Every row gives one point. Before rounding, the points of a table are all equally far from one centre. They may lie mostly on one side of it. Write the centre, to within rounding.

Points:
[[-4.0 -2.3]
 [-1.4  4.3]
 [ 3.2  1.9]
 [ 0.6  4.2]
 [ 3.0  2.4]
 [-2.3  4.1]
 [ 0.9  4.1]]
Centre: [-0.6  0.2]

Points (11 x 4):
[[ 4.9 -0.2  2.9 -4.0]
 [ 3.7  4.7  1.5  1.0]
 [ 6.1  2.0  2.8 -1.7]
 [ 0.5  1.1 -2.0 -0.1]
 [ 5.1  2.4  0.1 -0.8]
 [ 0.9 -4.3  3.3 -2.6]
 [ 6.4  1.1  3.4 -1.6]
 [ 4.2  1.6 -0.2 -2.7]
 [ 3.8 -1.5 -0.5 -2.5]
 [ 3.2  2.5 -1.1 -1.5]
 [ 2.2 -4.4  2.4 -2.1]]
Centre: [1.4 0.3 3.2 0.0]

Points (12 x 6):
[[ 3.3 -4.4 -3.2 -0.6 -0.5  0.5]
 [ 0.3 -7.7 -1.3 -0.5 -1.3 -1.8]
 [-0.8 -4.1 -1.2  0.5  4.2 -1.1]
 [ 2.0 -5.6 -1.4 -0.6  2.7 -1.2]
 [ 2.3 -5.4 -2.0  0.7 -1.6 -4.2]
 [ 1.9 -6.3 -2.5  0.4 -2.7 -0.2]
 [ 1.3 -6.6 -3.1  0.0 -2.2 -1.0]
 [ 1.4 -3.9 -4.2 -2.5  0.4 -0.7]
 [ 1.0 -7.0 -2.7 -1.1 -1.2 -1.3]
 [ 2.7 -5.1 -1.4  0.5  2.2 -2.3]
 [-0.1 -4.5 -4.1 -1.3 -2.3  1.5]
 [ 0.1 -6.6 -3.5 -0.8 -0.5 -0.1]]
Centre: [-0.5 -2.6 -0.3  0.0 -0.8 -1.2]

Points, 15 rows:
[[-2.6  3.5  0.0  0.9  2.9 -2.1 -1.4  1.0 -5.7]
 [-5.7  0.9  0.1  3.6  2.6  1.2  2.6 -4.4 -4.9]
 [-0.6  0.7  2.5  4.0  1.9 -1.3  3.3 -1.8 -4.1]
 [-2.3  1.9  2.1  0.9  2.2 -2.7 -1.1 -4.7 -3.5]
 [-3.6  4.3 -0.4  3.4  1.0 -4.0  0.7 -1.1 -3.3]
 [-4.7  2.0  2.3  4.2  0.5 -2.9 -2.9 -3.4 -4.3]
 [-3.3  2.0 -1.5  5.2  1.4 -3.1 -0.1 -1.8 -7.7]
 [-3.4 -2.7  2.4  2.4  4.1  1.9  1.8  0.2 -4.7]
 [-1.6  3.1  1.8  0.7  0.6  1.8  2.8 -0.6 -6.7]
 [-3.5  3.3  1.8  1.8 -1.0 -1.7 -2.0 -4.7 -0.3]
 [-2.6  2.2  4.0  3.2  0.5 -0.4  1.8 -1.3 -5.8]
 [-1.8 -0.4  3.1  4.9  1.8 -0.2  2.6 -2.3 -1.6]
 [-0.3  0.0  3.0 -2.0 -4.6  1.9 -1.9  2.7 -3.5]
 [-2.7 -2.3  2.7  3.4  2.2 -4.9 -1.8 -1.1 -4.1]
 [ 0.1  0.8  2.9  1.1  1.4  0.8  0.7 -3.9 -6.3]]
Centre: [-3.1 -1.7 -1.7  1.3 -2.1 -0.1 -0.4 -0.9 -3.5]

Points:
[[ 2.6  4.9  1.5  2.5  0.3  3.8  2.5 -3.5  4.5 -4.2  2.2  3.2]
 [-2.1 -0.1  2.5  6.3 -2.5  3.7 -3.6 -3.1  3.2 -1.3  0.0 -2.4]
 [ 5.0  2.6  0.6  2.1 -0.1  0.9 -2.0 -6.3  1.5 -1.3 -1.5 -3.2]
 [-3.1 -0.1  3.3  3.5 -1.7 -0.5 -3.4 -1.1  2.6 -6.6 -1.9 -1.0]
 [ 3.4  4.1  0.0  4.1 -3.6  1.5  1.1 -0.8 -1.3 -2.0 -1.0 -4.2]
 [ 0.0  0.5  0.9  4.5  2.7  0.6 -1.7 -3.7  4.5 -3.7  6.6 -1.4]
 [-1.6  1.1  1.3  1.6 -1.4 -2.9  1.2 -4.3 -1.8 -0.5  4.6 -5.6]
 [ 4.4  1.7  2.6  0.9  4.9  2.6 -1.8 -3.2 -3.3 -3.1  4.2  0.8]
 [ 0.0  0.2  1.3  1.5 -0.4  4.7 -2.0 -1.2  2.0 -0.2  3.8 -5.1]
 [-0.6  0.5  4.1  3.2 -1.7  3.3 -0.3 -3.0 -2.8  0.5  2.6 -4.3]
 [-0.8 -2.0  0.1  4.6 -2.8 -1.3 -3.0 -2.4  3.0 -2.9  1.2 -4.5]
 [ 2.7  2.2  1.2  8.8  0.4  2.3 -0.7 -3.2  1.7 -1.8  1.3 -2.0]
 [ 5.6  0.3  4.3  1.5  0.4  0.7 -0.4 -5.9 -1.3 -1.3  4.7  1.7]
 [-2.2  1.7  2.7  3.3 -1.2  2.6  0.4 -5.1  0.5  0.9  3.8 -4.8]
 [ 1.5  0.4  1.2  2.0  1.4  3.5  2.0 -0.4  3.1 -0.7  5.0 -3.1]
 [ 0.5 -2.5 -1.7  5.7  0.9  3.9 -3.7 -4.5 -1.6  1.1  2.6 -1.3]
 [ 2.1  3.5 -0.9  1.7  3.1  0.7 -1.5  0.9  2.5 -5.2  2.1 -4.6]]
Centre: [-0.8  3.9  0.1  1.7 -0.4 -1.6 -3.0 -0.4  0.1  1.1  1.7  3.0]

Points, 23 rows:
[[ 3.8  0.5  0.4  1.3 -1.5 -4.0  0.5  3.4  0.8 -3.5 -1.2 -7.7 -1.0 -5.9
   4.1 -1.2  0.5 -3.0]
 [ 2.3  2.3 -1.5  3.1 -2.5 -4.2  0.8  0.9 -2.2 -3.0 -0.2 -3.2 -3.5 -5.3
  -0.3 -4.3  0.1 -4.7]
 [-0.1  1.9 -0.2  1.3 -1.3 -3.9  2.7  0.9  0.1 -3.1  0.0 -5.7  1.8 -5.5
   2.0 -0.8  1.9 -6.9]
 [ 3.1  1.9 -3.3  1.3 -1.0 -4.1  3.0  2.0 -1.9 -1.8  1.9 -1.0  0.8 -4.0
   3.0 -1.5 -2.4 -5.3]
 [ 2.2  1.7  0.4  2.5 -0.7 -6.0  0.9  1.7  1.8 -4.5  0.4 -3.4 -1.0 -5.9
   0.7 -1.6  0.6 -4.3]
 [ 5.1  0.9 -2.1  3.9 -0.9 -3.2  1.3 -0.3 -0.7 -1.9 -0.7 -5.1 -2.0 -5.4
   3.3 -3.4  0.7 -2.3]
 [ 2.9  3.1 -1.7  2.4 -2.6 -4.4  2.6  1.1 -0.9 -1.2 -2.0 -4.5 -1.1 -3.0
   5.0 -2.3 -2.2 -3.1]
 [ 2.9  1.1 -3.5  3.0 -2.2 -4.9 -0.7  1.0 -0.8 -2.9 -0.1 -3.4 -3.8 -3.2
   3.7 -1.3 -1.4 -2.1]
 [ 4.9  2.6  0.3  3.1 -1.4 -4.2  2.7  0.3 -2.1 -0.9  1.5 -2.0 -4.1 -5.6
   3.2 -3.3 -0.9 -2.6]
 [ 5.3  1.4  0.0  2.2 -2.1 -3.0  4.3  0.8  1.2 -0.3 -2.8 -5.1  1.2 -1.5
   3.0 -0.8 -0.6 -2.3]
 [ 2.6  1.8 -1.1  2.2  0.0 -5.7  4.9  1.2 -1.6 -3.2 -1.5 -6.4 -0.6 -1.8
   1.7  0.0 -1.4 -6.1]
 [ 6.9  2.0  1.1  0.7 -0.4 -3.3  1.0  3.6 -2.0 -2.6 -1.2 -4.1 -1.6 -2.3
   4.2 -4.4  1.5 -4.7]
 [ 6.0  3.3 -3.3  2.7 -1.1 -3.3  4.3  0.5 -3.1 -0.8 -0.4 -1.9 -3.6 -2.5
   2.0 -0.7  2.1 -0.8]
 [ 5.4  3.4 -1.8  2.0  0.2 -4.3  1.4  1.4 -0.2 -4.0  0.9 -4.8 -0.3 -5.2
   1.8 -1.0  0.2 -3.6]
 [ 3.4 -0.9 -2.2  3.4 -1.0 -5.8  2.0  2.4 -2.8 -5.0 -0.6 -2.5 -2.6 -3.6
   2.7 -4.0  0.4 -4.7]
 [ 4.3  1.6 -1.6  2.7  1.9 -4.7  4.3  1.0  0.5 -2.2  0.0 -2.5 -1.7 -4.0
   3.0 -3.5  0.6 -5.9]
 [ 4.7 -1.0 -1.4  2.1 -6.3 -1.9  2.6  0.5 -1.2 -1.0 -1.2 -4.6 -1.7 -4.6
   3.4 -2.1  1.3 -3.3]
 [ 4.3 -0.2 -1.3  4.2 -0.8 -5.2  1.9  2.6  0.5 -2.8  1.0 -2.1 -0.1 -2.3
  -0.1 -1.7 -0.1 -5.5]
 [ 5.5  1.4 -2.6  0.9 -3.0 -4.6  2.1  4.1  0.8 -0.6 -0.3 -3.4 -1.2 -2.4
   4.7 -1.9  1.8 -1.7]
 [ 1.9 -2.6 -0.5  3.3 -0.5 -5.0  1.5 -0.3  1.7 -2.9 -0.5 -0.3 -3.3 -5.6
   1.4 -1.6  3.2 -2.5]
 [ 3.9  1.3 -2.4  1.9  0.3 -4.9  2.1  2.9 -0.2 -0.7  1.1 -4.5  0.5 -2.6
   2.4 -1.9 -2.7 -5.4]
 [ 3.1 -0.5 -0.5  4.7 -1.8 -5.4  0.9  1.1 -1.9 -3.9 -0.6 -3.1  0.5 -3.2
   2.2 -2.9 -1.7 -1.8]
 [ 2.1 -0.1 -1.0  1.6 -3.9 -3.5  2.4  1.2  1.9 -3.3  2.6 -3.0 -4.3 -5.3
   4.3 -2.3 -0.3 -4.0]]
Centre: [ 1.3 -0.4  0.6 -0.3 -0.1 -1.6  2.6  1.9 -2.1 -1.9  0.0 -3.1 -2.1 -2.5
  1.7 -0.4  1.2 -2.3]

Points, 27 rows:
[[ 3.0 -0.4  0.0 -1.9  2.0 -2.4 -0.5  3.3  0.7  0.1 -1.7 -0.3  2.9 -5.4
  -2.6 -1.8 -2.2 -0.1  4.8 -0.4]
 [-1.3 -3.3  0.0 -1.5  0.7  1.1 -4.5  7.4  2.0  3.5  1.1  1.1  1.5 -2.5
  -4.6 -0.1 -3.7  0.1  4.1 -2.7]
 [-0.3 -1.0 -1.1 -1.7  4.4 -1.3 -2.8  6.8  2.7  3.8 -0.6 -1.6  1.4 -2.6
  -2.9 -0.7 -2.6 -0.7  7.0 -3.8]
 [ 0.3 -1.6  1.2 -2.9  3.5 -4.5 -2.4  3.6  1.7  4.8  0.3 -0.6  0.9 -5.7
  -3.2 -0.8 -0.8 -2.0  4.4 -4.3]
 [ 1.0 -1.3  2.4 -1.7  1.0 -1.2 -3.1  6.6  1.0  2.6  2.1  0.8  1.2 -4.7
  -3.7 -0.8 -1.4  1.6  5.3  1.0]
 [ 2.5 -0.4 -1.2 -0.3  3.5 -0.5 -2.3  4.5  0.9  3.4  1.4 -1.5  1.1 -3.6
  -4.2 -0.5 -2.7  0.8  5.5 -2.3]
 [ 1.0 -5.6  0.1 -1.0  3.2 -2.6  0.0  6.1  2.4  4.6  0.5 -0.6  2.3 -2.8
  -5.3 -2.1 -1.8 -0.6  2.7 -3.0]
 [-0.4 -2.8  1.4 -2.7  1.1 -3.5 -1.0  7.0  0.7  5.8 -0.7  2.2  1.6 -2.8
  -4.6 -2.7 -1.7  0.2  4.1 -3.2]
 [-4.4 -0.7 -0.2 -0.8  4.0 -0.6 -1.0  7.2  3.2  4.9  1.8  1.6  1.8 -4.8
  -3.8 -3.1  1.3  0.0  3.6 -1.7]
 [-0.6 -2.8  3.4 -1.6  3.0 -0.9 -0.3  5.2  0.0  4.8  0.4  0.4  1.0 -4.9
  -4.5 -0.8  0.9  1.2  5.0 -2.5]
 [ 0.2 -2.5  2.8 -4.0  2.5 -0.2 -1.5  4.6 -0.1  3.3  0.0  2.0  2.3 -2.3
  -2.1 -1.4 -1.9  0.1  7.0 -5.2]
 [ 0.2 -3.6 -0.5 -4.6  1.3  0.0 -3.8  6.2  1.8  5.0  1.4 -0.5  0.2 -2.9
  -5.6  0.9 -1.8 -0.6  3.7 -3.2]
 [-0.4 -5.8 -1.1 -0.3  1.3 -2.0 -4.9  5.4  0.2  4.6 -1.5  0.3  0.4 -1.9
  -5.7 -0.9 -2.2 -2.0  3.3 -1.9]
 [ 2.4 -2.1  0.3 -2.9  1.7 -2.6 -1.8  6.6 -1.0  5.5 -0.1 -1.9  2.8  1.7
  -4.9 -1.2 -2.0 -1.2  1.0 -2.8]
 [ 0.6 -4.8 -0.8 -1.0  2.3  0.8 -2.6  5.1  1.7  3.9  2.4  2.5  1.1 -2.1
  -2.6  1.3 -2.1 -0.5  2.4 -3.4]
 [ 0.1 -1.7  0.6 -2.1  3.9  1.2 -1.6  3.0 -0.2  4.4 -2.2  4.7  1.1 -0.2
  -3.7 -0.9  0.2  0.9  4.1 -3.9]
 [-1.6 -2.0 -1.6 -3.7  1.3  1.0 -3.4  7.4  0.8  6.6 -0.9  2.1  1.1 -1.3
  -4.9 -1.8  0.1 -1.4  2.5 -2.7]
 [ 1.3 -2.0  2.4 -1.3  4.6  0.4 -3.7  3.2 -0.7  6.3  0.8  1.3 -0.7 -3.5
  -4.2 -2.7 -1.7 -3.2  2.4 -2.8]
 [ 1.0 -1.0  2.2 -1.4  2.1  1.2 -0.5  5.3  1.2  5.0  0.8  0.4  1.4 -3.7
  -1.4 -2.3 -3.3 -0.3  2.9 -5.0]
 [ 0.8 -1.8 -0.4 -2.8  1.5 -2.5  0.1  5.6  1.2  3.4 -3.4  2.2  0.6 -4.1
  -2.5 -2.7 -3.5 -1.5  3.6 -3.2]
 [-2.5 -3.4  3.0 -4.1  5.2 -2.1 -2.0  4.5  0.7  5.2 -0.1  0.5  4.1 -2.4
  -3.7 -0.1 -4.6 -1.1  2.7 -4.7]
 [ 1.7 -3.6  1.2 -4.7  4.8 -2.1  1.1  4.6  1.1  4.1 -1.6  0.0  3.4 -3.3
  -2.9 -1.0 -2.9 -0.5  4.3 -2.5]
 [ 0.2 -3.0 -0.9 -1.2  2.8 -2.2 -1.2  4.3 -1.4  4.9 -1.9  1.7  1.8 -2.3
  -3.4 -4.6  0.2  2.6  1.4 -2.9]
 [ 1.8 -1.2  1.0 -3.8  4.8  0.5 -2.0  5.6 -0.2  4.7 -0.7  0.9  1.6 -1.4
  -2.5  0.3 -1.6  1.3  3.6 -3.4]
 [ 0.2 -3.0  1.3 -4.4  5.4 -0.4 -1.1  5.5  2.2  5.5  0.0  3.3  1.5 -2.7
  -2.3  0.3 -2.2 -0.4  3.0 -2.7]
 [ 1.5 -1.3  0.8 -1.4  4.5 -1.9 -0.8  5.3  1.5  3.4 -1.3 -0.1  3.0 -3.4
  -2.8 -1.9 -2.2 -1.4  5.6 -4.4]
 [-1.2 -2.4  0.3 -3.2  4.4 -2.0 -2.7  5.6  1.9  5.2  0.7 -2.3  2.1 -4.5
  -3.8  2.4 -2.5  1.3  4.1 -1.1]]
Centre: [-3.5 -1.3  0.8 -3.0  1.8 -1.1 -1.3  1.3  1.8  2.0  0.7 -1.2  0.7  0.6
 -2.6 -2.6 -1.4 -1.6  2.7  0.3]
